Each point is reached from the start by the listed moves, each made once or not at all, plus a little noise. Say if it took an odd or an even number of moves. Then give how often each move was made.

Moves:
(1): [23  9 50  2]
(2): [22 22 -2 31]
Start: [-38 -13   0  43]
Points:
[-18   7  -1  70] -> odd (0, 1)
[ 6 19 46 77] -> even (1, 1)

Moves:
(1): [ 13 -13   1  -4   2 -11   1  -9  15  -6  -7  13  -1]
(2): [ 20  31  16 -19  -6 -13   5  11 -26 -39 -18  10   2]
(3): [ 14  15   4 -20  27  13 -20  23  24  16   7 -18  -9]
(4): [ 4 21 27  5  4 -7 10  6 -5  5  2 15 17]
(5): [ -6   0  -2  -5   5 -19   0 -11   6 -19   4  -5  13]
(6): [-12  14  -8 -37  -4  -3  -1  -3   2  -4 -20   5  14]
(7): [  0   9  -3  -1  42  29   2  -3   1  -3  11  14 -14]
(8): [  0   0  20  -1  18   9   6  21   9  -6 -40  -5   4]
(9): [ 26  14 -12 -17   9  19  36  44  22 -21  -4  -5  12]
(10): [-12  26  -3   8 -14 -28  -4 -12  18  15  18   4 -12]
(11): [ -2 -15 -13   6   5 -19 -10  19 -10  17   5  12  -8]
Start: [-11   1   4  16  12   8  11  33   7  14 -11  -6   9]
Points:
[-16  29  32  23  76 -37  15  43  38  16 -19  45   6] -> odd (1, 0, 0, 1, 1, 0, 1, 1, 0, 1, 1)
[ 37  67  22 -61  20 -27  61  72  27 -71 -56  27  68] -> even (1, 1, 0, 1, 1, 1, 0, 0, 1, 0, 0)
[ 24  32   9 -67  72  17  35  95  86 -23 -73 -21  45] -> even (1, 0, 1, 0, 1, 1, 0, 1, 1, 0, 0)

Moves:
(1): [-19   8  19   3  10   2 -22   6 -13  -5   0 -16  -8  -7  -3   1  -5  -3
  12  -3   8   2  -4  12]
(2): [ -4  -8  -1 -20  21  12   3  -6 -10   3  -7   5 -24   3  -3  30 -25 -20
  -2  -3   8  -5 -23  -8]
(3): [  2  -1   7   2   0 -11  -9   9  -6  -5   1  -5   3 -20   3   1 -10  -8
   4   9   4  -6   2 -29]
(4): [  6   9 -21  10 -23  19  -7  -4   6  -4   0  -6  -6  -4  -5  -3 -16   9
   9   1  11   4   6   9]
(5): [-18   7 -13  18   2 -10  -7  -6   5  16   5  -6 -14 -13  10   1 -20  20
 -14  13  -8   2  13  17]
(6): [  5  20   9  -3  11  14   0 -17  22 -10  -6 -25   5  13   3  13  -3  -2
   3 -13  11  18   7 -14]
(7): [ 11   0  -7 -21  -4   6  -9   1   6   7 -16  26   1   3   5  -9   5 -18
  11  10   8  12   3  -2]
(8): [ -1  -1  -2  -5  -4   3  13  -7  -4  -4 -11  -3   1   6  -1   1   5  -1
   7   7  -4   0 -10  -4]
(9): [  0  -9  -4  10  -5   0   0 -10   3  -5   4   7  -4   3   7  -1  -1 -16
 -25  -9  17  11  -7   4]
(10): [  0   8 -16   1  -3  -7  -1  -4   1 -13  -2  10  -8  15  -5  -6  -2   2
   1   7   1 -13 -15   5]
(11): [  4  -2  -1  -2  -7  -6   5 -16  17  26   6  -9 -11  -3  12 -13  -5   9
  18  23   5   0 -10 -13]
(12): [  1  -4   4  20  -9   9   4  -5   8  19  -4  -2 -16   0   6 -10 -11   5
 -19  -3   6 -19 -19  -3]
(13): [ 24  -8  -5   7 -15   0   3   6   2  -9  15  -1  13  12  -3   6   4  -7
 -12  19  -2 -17   7   4]
(14): [ 14  11   3 -14   7  11  -4   0  -8  -6  -1  -1  -4  -7  -7 -15   7   9
 -10  -4  10  -5  10  -6]
(15): [ -6   0  12 -31   0   6   6 -20  12  11  -9  22 -22  21 -15 -13 -11  -2
 -13  -9  -6   4  -5  17]
(16): [ -8  -4  -7  20  -1   5  -3  13   9   4   0  21 -13  -5  -8  -2   3 -12
   4  16  28   2 -13   1]
(17): [-11   2 -10  22   5  10   0  24  -7  -7   7  -5 -25  -6  -3  -2  -3  10
  25  21 -34 -12 -15   2]
(18): [ -6  -7  -1  -4   5 -21   7 -19 -18 -11   1  21  24 -13   6   4  -3 -11
  22  12 -18  -8   0   4]
(19): [-21  12   0  -3   0  -3   1   0 -13   2   8  24 -11  21  -1   2  -1 -15
   4   1   9  -4  -6  -4]
(20): [ -4 -20   6   4   7  -9  -9  -7 -31   0  -7  10  17  -4   1   9  -3   7
   2  -8 -17   3  -8  -1]
(21): [  0 -11 -16   6   4   6   9   2 -11   0  -4   0  -4  11  -7   2  -1  -3
   4   0   7  -5   4   7]
(22): [  9  13  -5   4  -5  -3  -7  12  -8 -10   0  12 -13   4 -13   4   3  -9
   2   1  -9  -4  -5  11]
(23): [ -3 -15  -1   4 -11   5  13 -10   0  -7  -8   0   2   8   5  16   6  -1
  13  -4  11   1   9   0]
(24): [-21   6  -7  -5   1 -14 -16 -10  23   7  -8   6  10   2   4   8  27 -14
   3   7 -23  12   2  -3]
Start: [ 16  10   2  -5   5   0  -4  -1  -1 -12   2   7  -7  -1  -5 -21 -10   3
  -6   3 -19   0  -4   4]
Points:
[-36  45  -1  41  23  -6 -63  19 -21   8  -1  35 -75 -17  -1 -16 -49 -18
  65  72 -14  14 -41 -18] -> odd (1, 0, 1, 0, 1, 1, 1, 0, 0, 0, 1, 0, 0, 0, 0, 1, 1, 0, 1, 1, 0, 1, 0, 0)
[ 35   7   8 -34   6  10   2 -74  -7   3 -32  48  -1  16  -1 -34 -40   2
 -28  27 -39  -9  -5  13] -> even (0, 0, 0, 0, 1, 1, 1, 1, 0, 0, 0, 1, 1, 1, 1, 0, 0, 1, 0, 1, 0, 0, 0, 0)
[ 24 -14 -48  63  11  33 -15  -9   5  25  -5  40 -95  16   0   6 -68 -33
  -9  68   2 -13 -69   8] -> odd (0, 1, 0, 0, 1, 1, 1, 0, 1, 0, 1, 1, 1, 0, 0, 1, 1, 0, 0, 1, 1, 1, 0, 0)
